Rows are points. Each copy is the shape, with its points in the same order, stretched, turned, moved and blurred by noise. Say if it was mirrored as well.
In the rows, zero is written as 128.

Shape:
146 148
157 85
111 187
154 58
120 162
181 146
Copy 1, 6 rows:
124 140
65 154
160 113
41 155
137 122
123 170
Copy 1 is: mirrored
Copy 2:
136 163
91 163
174 132
77 146
153 136
116 207
Copy 2 is: mirrored
Copy 3:
140 87
218 128
74 95
248 154
110 101
167 49
Copy 3 is: mirrored

Shape, 8 rows:
136 157 203
117 99 87
96 203 158
123 92 57
145 107 115
152 112 115
176 199 123
85 130 77
Copy 1, 8 rows:
62 204 202
189 108 113
132 171 215
213 74 98
140 116 132
134 112 137
106 79 201
221 112 125
Copy 1 is: only turned
Copy 2, 8 rows:
103 155 200
133 86 74
201 154 202
150 71 37
109 87 100
107 89 106
152 80 188
200 106 90
Copy 2 is: only turned
Copy 3 (8 x 3):
108 132 90
142 107 175
133 189 95
144 106 195
119 105 159
113 109 158
83 184 128
162 140 168
Copy 3 is: only turned

Shape, 7 rows:
141 134 90 98
118 70 147 47
164 120 116 103
163 138 120 144
88 68 99 203
110 77 108 184
81 117 159 99
Copy 1 (7 x 4):
159 109 141 143
79 69 114 115
149 106 139 109
155 136 147 114
93 192 190 164
103 176 180 142
94 131 84 133
Copy 1 is: only turned
Copy 2:
75 129 85 124
101 160 160 157
96 138 109 106
121 114 111 91
208 122 62 159
192 129 85 141
123 105 157 169
Copy 2 is: mirrored
Copy 3, 7 rows:
136 122 174 72
249 138 157 109
155 104 172 123
125 109 147 139
103 59 8 155
121 71 44 161
186 179 97 114
Copy 3 is: mirrored

Shape, 13 rows:
107 116 140 173 183 121 123 148
148 129 174 102 61 140 142 180
142 110 150 122 154 129 172 113
150 106 139 194 123 141 146 83
194 95 192 170 190 100 110 96
102 155 99 131 132 129 134 61
160 195 132 107 161 37 121 239
141 159 114 130 172 122 104 122
152 174 168 119 102 132 103 139
151 143 143 72 66 166 129 140
101 172 141 143 119 93 149 107
149 150 163 127 104 181 176 116
150 149 196 129 113 137 93 95
Copy 1, 13 rows:
153 96 174 122 155 105 141 160
129 205 106 137 174 204 141 130
115 175 155 170 106 122 103 152
187 167 144 208 102 73 156 112
139 114 229 200 97 108 126 105
118 135 88 172 85 44 154 137
43 31 131 123 213 172 66 196
115 67 122 137 100 86 129 145
116 116 108 159 132 158 169 125
125 186 71 141 115 165 138 108
90 139 108 177 141 98 162 161
144 189 109 194 91 157 154 158
122 144 144 173 101 140 197 96
Copy 1 is: mirrored
Copy 2:
116 114 123 52 126 126 120 139
210 106 183 190 86 136 62 121
137 93 140 126 101 125 157 101
146 102 158 101 82 99 169 151
163 88 176 48 151 106 196 104
72 163 128 129 97 143 190 136
114 60 98 149 235 209 18 130
109 130 94 97 160 167 163 116
177 124 153 145 130 169 121 127
187 145 164 204 93 146 130 100
88 116 167 138 104 158 109 153
192 83 162 157 59 147 152 121
167 135 194 115 105 137 171 109
Copy 2 is: mirrored
Copy 3, 13 rows:
127 122 132 172 133 122 126 179
171 99 65 126 131 78 106 95
146 124 165 140 157 118 100 120
156 152 202 107 97 111 135 153
173 179 179 154 101 145 65 153
111 147 189 87 136 153 150 119
161 104 12 198 172 169 147 137
130 114 129 123 129 164 117 145
161 138 84 101 128 129 114 126
152 92 84 89 121 112 100 89
127 159 133 106 154 121 163 136
162 113 148 81 148 102 104 134
155 167 121 85 109 126 90 133
Copy 3 is: only turned
Copy 4 (13 x 8):
142 88 79 128 88 133 149 148
127 178 82 99 202 65 88 114
147 115 130 71 137 107 150 139
164 93 125 129 145 157 128 123
162 34 119 153 93 64 114 69
94 138 176 127 142 179 189 164
151 140 99 164 120 7 133 182
116 121 143 134 95 123 143 157
100 137 120 151 170 86 96 125
96 201 128 83 191 93 101 124
113 119 143 153 178 125 175 161
134 135 130 71 182 128 95 159
86 99 127 158 166 87 97 84
Copy 4 is: mirrored

Shape (14 x 9):
168 136 139 196 75 172 130 79 111
158 116 127 89 172 83 101 135 128
56 179 86 209 98 136 144 169 160
96 171 149 93 46 88 147 107 129
112 205 114 91 113 116 165 160 124
93 170 155 64 102 127 123 129 175
117 129 128 132 116 141 38 108 155
159 120 133 106 99 150 77 111 160
58 97 199 97 119 126 200 103 117
109 159 74 81 111 118 80 68 146
72 119 146 136 131 148 138 157 59
79 148 84 133 88 165 217 131 129
122 147 93 78 110 157 137 149 41
121 131 65 161 80 111 215 193 179
Copy 1:
163 153 99 116 143 201 206 168 105
120 143 84 162 81 116 107 106 145
204 152 125 52 198 86 103 152 116
131 163 89 91 243 143 123 111 107
132 184 132 121 195 78 114 108 133
124 140 117 139 208 88 87 119 81
160 98 97 137 126 123 142 114 93
140 108 97 175 142 134 152 146 106
58 163 113 67 181 126 88 148 70
177 139 44 143 167 90 164 95 102
68 151 160 55 132 94 140 115 121
133 177 108 91 221 71 150 180 110
68 162 145 115 150 64 199 104 149
173 157 97 120 214 82 101 213 160
Copy 1 is: only turned
Copy 2 (14 x 9):
151 173 113 40 117 174 196 96 105
130 123 158 138 85 124 118 218 145
126 181 119 43 182 47 77 83 78
126 181 167 172 145 126 152 145 40
78 197 113 172 201 101 142 139 97
142 116 118 184 148 88 99 148 59
187 73 137 85 72 66 148 164 85
181 82 108 97 102 121 142 192 78
161 127 194 203 163 159 74 67 149
174 165 85 144 108 27 168 159 114
142 126 219 119 206 133 132 87 178
168 211 94 127 249 89 105 70 123
141 166 161 146 222 124 207 146 168
144 221 88 78 211 113 37 179 64
Copy 2 is: only turned

Shape, 14 rows:
110 52 131 191 147 138 135 136 155 159 150
41 178 102 128 71 125 145 88 191 77 155
111 120 151 198 202 130 148 96 103 133 94
170 161 102 134 123 177 119 165 161 211 123
135 108 123 156 149 85 147 118 177 148 123
118 99 131 145 238 128 157 111 146 142 89
121 146 173 97 153 101 179 108 142 156 132
185 119 138 40 105 90 90 105 101 138 125
134 133 96 105 165 143 155 90 112 81 133
129 154 139 158 101 124 132 148 167 85 112
115 153 105 116 104 73 185 84 113 92 128
166 111 128 133 144 175 151 166 133 150 125
79 108 96 103 111 154 162 154 150 178 91
178 159 139 130 33 138 124 56 194 78 123
Copy 1 (14 x 11):
126 139 96 80 56 196 146 140 113 99 203
112 190 173 67 96 99 116 139 33 144 96
117 147 137 103 99 121 195 196 190 63 180
146 165 82 166 7 120 60 88 195 91 101
93 95 106 104 50 86 131 140 115 125 156
107 88 150 142 55 120 145 208 155 46 168
99 62 146 106 131 69 95 125 113 43 109
188 34 153 167 125 71 128 124 160 155 84
154 125 132 149 109 122 195 193 98 93 64
64 156 130 78 62 126 118 152 132 184 116
110 129 124 123 166 51 180 169 71 135 70
124 130 82 130 60 173 105 145 152 87 108
130 170 139 153 114 134 36 167 109 87 141
159 150 53 33 51 58 104 126 112 216 62
Copy 1 is: mirrored
Copy 2 (14 x 11):
112 179 156 96 120 160 155 108 196 82 132
159 39 135 208 39 91 102 129 179 97 119
128 154 160 112 97 156 191 128 160 132 181
95 119 119 74 143 151 49 130 127 136 158
145 171 156 115 140 137 132 119 192 133 144
157 193 163 68 122 146 212 122 164 137 123
166 102 137 90 174 136 151 122 186 125 161
125 111 147 141 215 155 118 115 110 170 126
124 124 133 148 105 115 187 102 135 157 103
147 124 164 159 109 114 109 79 144 129 157
124 77 154 172 127 101 153 122 183 157 170
103 149 143 73 154 137 129 82 136 129 145
105 85 175 86 133 114 98 139 166 109 122
117 95 126 221 146 57 87 115 115 84 183
Copy 2 is: only turned

Shape, 15 rows:
90 99 155 90 177 170 104 122 95 146 159 171
133 164 149 103 136 153 126 179 171 87 100 140
143 130 62 114 100 59 176 168 143 147 210 124
196 147 185 134 75 159 161 159 103 62 102 112
103 110 46 133 104 90 121 160 123 154 211 77
151 121 125 135 177 219 133 112 125 179 92 178
121 133 78 120 94 27 107 206 122 203 191 106
172 153 185 143 176 118 156 134 133 107 122 98
105 89 103 136 186 132 135 143 98 111 87 169
125 158 177 113 97 121 169 103 125 112 77 139
138 164 156 169 102 133 117 120 143 94 101 101
193 167 164 128 135 139 98 111 101 74 83 168
130 85 112 101 169 138 100 90 160 134 141 176
140 59 83 101 83 36 119 189 152 174 173 71
164 171 132 76 142 150 135 116 105 99 78 94
Copy 1 (15 x 12):
74 103 186 208 120 90 162 127 101 129 168 115
126 146 72 134 152 186 146 93 153 113 96 124
186 91 38 126 123 67 81 170 107 100 89 139
168 154 41 155 153 217 164 113 164 96 164 38
189 82 95 153 125 50 122 202 37 179 106 157
90 153 214 157 79 115 117 144 152 85 190 135
239 80 63 128 129 19 87 126 100 188 105 195
101 163 78 70 176 154 174 88 183 113 199 141
107 89 194 132 145 174 170 146 136 95 149 154
120 171 137 107 159 145 193 112 166 67 110 64
126 151 104 110 155 175 149 114 150 162 142 96
112 112 110 125 127 226 143 33 172 128 160 64
66 88 209 148 134 130 96 102 89 102 145 143
249 91 80 126 180 57 103 138 38 124 128 193
127 165 81 103 96 149 223 91 112 76 143 106
Copy 1 is: only turned
Copy 2:
108 186 154 225 149 96 117 100 141 124 148 89
168 149 64 118 134 117 92 171 187 126 128 149
161 92 146 75 93 70 118 127 166 177 192 144
129 159 101 39 157 115 62 129 151 108 92 166
181 111 168 115 84 111 139 154 167 227 159 130
89 160 130 178 84 106 136 117 179 59 95 107
122 106 135 89 92 116 148 140 191 228 211 116
80 148 124 125 118 83 84 193 160 143 103 167
125 168 163 157 140 65 149 147 180 124 106 84
106 174 132 97 143 90 98 149 121 70 154 104
140 126 117 89 133 142 89 197 157 128 105 138
98 155 138 110 190 127 110 147 175 82 104 162
137 122 137 189 154 90 166 112 121 108 130 107
146 99 116 73 101 89 183 111 129 237 177 119
114 209 160 124 123 105 143 178 166 114 121 180
Copy 2 is: only turned

Shape (18 x 12):
116 108 75 136 93 147 108 105 155 110 128 107
127 139 104 143 159 180 126 145 130 116 123 118
148 103 135 155 130 153 108 144 125 136 145 116
109 112 143 135 104 160 122 125 180 110 163 112
118 117 80 144 94 164 184 155 125 126 129 109
165 160 140 146 160 179 110 157 118 161 172 111
123 127 145 144 88 171 110 162 150 135 118 122
177 113 152 143 134 174 109 112 120 103 139 138
108 100 156 143 106 147 120 143 112 129 143 114
123 131 141 146 107 123 150 109 249 146 136 169
118 144 151 107 115 59 119 66 150 128 140 154
114 108 150 126 113 166 105 156 162 123 157 148
123 108 127 93 105 143 160 152 170 143 129 99
134 122 158 130 133 60 109 140 133 115 143 105
109 105 96 95 103 114 217 160 106 162 139 110
125 124 156 137 114 145 137 116 117 128 137 107
170 101 152 121 97 171 113 161 142 109 164 124
125 115 130 141 155 172 149 153 111 188 132 113
Copy 1, 18 rows:
117 96 147 199 104 127 142 133 135 90 144 174
135 128 109 175 120 120 111 162 152 109 117 129
153 101 119 154 119 123 151 133 139 150 141 127
165 136 125 155 128 159 203 145 113 99 129 180
112 84 125 119 139 92 109 122 128 52 124 174
171 125 104 126 69 120 134 179 134 152 121 116
162 136 124 140 125 93 194 133 153 89 136 133
167 111 151 179 154 119 156 187 159 164 139 137
164 117 127 123 143 146 159 117 127 125 167 130
151 137 130 134 114 137 232 128 176 89 45 218
140 146 190 112 114 189 146 132 154 150 126 159
188 160 119 157 125 128 189 123 137 122 112 157
137 107 142 123 134 130 172 126 89 57 95 136
116 146 142 104 144 165 150 106 120 177 150 115
112 71 146 57 137 128 78 86 85 52 101 145
153 106 145 116 141 154 152 154 129 113 162 130
177 130 141 151 146 99 193 154 115 136 129 149
160 75 103 118 96 133 115 130 131 106 110 102
Copy 1 is: only turned
Copy 2 (18 x 12):
152 125 137 130 92 172 112 136 120 109 134 60
166 150 103 127 127 122 122 198 106 138 99 97
150 126 96 119 142 109 151 148 138 148 148 103
160 94 137 166 94 111 157 147 159 91 146 73
176 152 152 172 116 169 110 163 69 140 137 77
174 143 110 131 163 116 173 211 167 179 126 135
151 96 97 186 128 123 109 164 138 133 165 104
132 155 55 152 117 107 164 137 162 149 120 98
167 116 102 152 151 93 124 110 139 114 145 115
72 69 176 143 99 141 182 190 130 54 185 87
53 114 170 115 120 125 147 79 167 73 119 170
170 111 103 155 100 89 147 164 157 107 173 117
157 75 137 164 90 151 145 149 96 124 131 132
81 94 157 111 120 67 153 86 129 153 124 155
168 135 175 152 122 175 133 131 44 131 125 158
146 120 118 163 141 118 134 117 147 116 112 115
162 125 81 184 82 105 180 138 158 172 170 110
184 121 99 113 187 141 136 187 102 130 120 139
Copy 2 is: only turned
Copy 3, 18 rows:
79 130 133 118 103 128 137 167 147 145 135 107
145 149 135 106 127 145 150 117 128 135 135 131
117 113 115 108 136 149 148 125 117 91 127 145
128 111 76 105 122 130 158 161 165 137 136 113
136 108 165 131 128 136 155 164 118 158 118 69
173 141 98 119 136 148 158 79 105 74 112 120
122 121 107 128 134 170 139 146 135 116 166 107
121 134 129 68 153 142 149 107 147 88 122 122
109 104 108 127 160 148 149 152 144 108 133 154
154 83 31 99 98 111 114 139 136 169 179 65
99 92 71 132 137 103 82 114 183 146 133 127
137 125 81 97 142 156 126 158 146 108 135 131
155 69 135 136 103 117 142 179 163 137 148 99
112 75 93 130 127 156 108 110 165 121 115 170
161 53 174 164 134 102 129 180 132 152 104 87
120 103 116 127 151 125 157 128 157 121 135 127
137 112 126 83 138 166 142 149 153 80 108 97
159 101 126 141 141 113 161 128 95 99 150 145
Copy 3 is: mirrored

Shape:
57 135 141 185 160 92 163 137 63 116 111 166
138 116 173 132 131 179 81 94 118 148 151 135
161 138 140 114 173 157 138 65 113 85 98 144
145 141 112 121 125 79 145 107 92 172 117 82
100 145 147 107 113 87 133 100 151 148 89 123
118 126 109 160 77 71 158 127 142 110 145 111
165 114 146 129 217 111 107 102 148 111 129 143
119 117 84 136 100 45 183 116 111 142 132 141
89 121 177 160 150 159 67 72 110 108 156 82
76 154 119 175 150 130 167 146 89 94 83 127
109 134 136 181 88 74 154 129 81 121 77 153
169 155 135 91 113 64 113 146 123 120 142 111
139 159 67 130 124 87 130 139 141 156 120 141
135 125 130 145 150 121 192 147 97 111 79 154
160 65 162 125 187 150 77 117 163 128 135 87
158 134 189 72 181 166 117 95 158 153 178 99
93 116 82 95 98 72 154 142 85 116 102 145
Copy 1 (17 x 12):
128 130 129 143 137 236 118 108 117 151 222 77
114 131 118 139 108 81 190 137 106 167 163 122
142 169 117 142 147 145 188 144 61 110 144 175
58 141 136 128 171 124 139 132 81 96 182 143
89 125 107 150 104 135 167 126 119 78 172 93
112 122 113 84 179 139 108 127 144 111 180 75
103 202 138 186 157 162 213 124 100 147 111 159
102 125 139 94 210 173 114 130 144 91 212 118
104 156 110 152 69 88 185 190 73 171 161 77
142 141 115 139 124 199 91 96 117 139 177 104
124 131 111 81 140 202 114 97 114 108 249 65
75 107 148 89 167 138 151 86 100 81 112 122
80 146 122 94 153 164 120 94 159 119 139 165
151 141 134 150 188 192 121 72 114 115 183 134
110 204 152 202 129 66 209 138 121 172 117 127
84 117 134 221 153 59 218 134 81 131 77 159
130 107 166 77 155 163 98 115 151 83 198 123
Copy 1 is: mirrored
Copy 2 (17 x 12):
65 131 191 193 172 154 85 142 130 71 116 145
153 145 94 135 130 142 129 122 95 130 153 104
129 52 98 110 139 120 129 169 140 130 165 133
174 120 158 120 109 136 94 94 147 67 101 162
115 132 104 137 114 84 129 123 128 93 81 157
145 109 122 213 89 89 110 94 162 99 105 175
157 127 114 121 172 91 163 171 157 109 193 152
133 114 157 186 160 84 94 76 154 104 82 187
194 124 90 196 96 186 124 181 108 119 143 110
69 91 182 179 99 152 135 155 141 85 137 158
56 106 131 184 121 113 64 101 132 58 131 176
131 141 107 107 95 83 91 103 219 85 129 142
94 125 160 122 130 113 175 73 164 94 137 166
76 102 175 136 131 90 115 142 126 104 149 162
219 165 94 135 114 111 169 164 122 147 198 172
209 139 109 84 135 103 136 163 121 144 123 91
94 137 148 141 141 98 103 94 181 139 81 196
Copy 2 is: mirrored
Copy 3:
135 87 161 161 147 163 53 86 96 111 165 169
96 182 115 162 137 110 143 85 142 143 147 172
101 156 179 180 116 78 123 91 105 128 164 128
118 123 129 121 117 162 102 79 140 191 88 116
157 128 124 130 132 134 113 100 131 162 181 71
164 104 143 88 130 156 117 122 149 123 104 104
119 116 183 198 89 77 116 122 138 183 176 199
151 75 172 69 149 189 114 96 118 166 115 107
140 177 103 181 107 79 91 75 141 107 156 182
122 134 144 164 114 146 52 123 110 74 145 121
131 107 156 141 148 190 92 79 144 103 131 109
178 93 127 141 117 156 172 113 133 202 99 123
118 103 130 102 82 165 149 124 127 154 128 124
108 127 188 159 146 155 84 127 123 125 131 120
137 196 146 176 97 80 102 153 186 176 154 196
122 156 119 164 145 64 149 114 118 231 140 155
187 114 165 79 135 202 131 113 90 146 136 87
Copy 3 is: only turned
Copy 4 (17 x 12):
164 162 140 189 145 54 146 166 105 137 155 151
87 56 132 162 137 158 128 140 118 86 85 111
94 59 174 211 88 142 84 126 143 143 93 158
163 97 94 126 78 149 141 152 132 138 154 108
132 106 101 105 113 134 86 152 79 154 138 141
190 163 121 114 127 100 84 142 104 121 149 103
63 93 150 186 131 153 111 97 201 145 148 145
203 171 88 131 106 90 92 166 139 125 162 133
73 100 141 190 116 148 117 100 74 97 117 76
159 151 174 157 110 53 159 142 90 152 149 139
157 121 158 154 111 78 106 214 100 137 166 127
160 96 107 121 146 186 119 172 142 159 126 88
155 153 89 104 101 90 130 163 144 150 118 113
160 110 184 144 134 98 140 154 148 149 153 171
47 92 176 133 135 197 138 79 196 100 153 122
101 24 98 117 170 217 143 66 140 122 91 128
184 194 106 148 86 109 133 197 129 136 130 142
Copy 4 is: mirrored
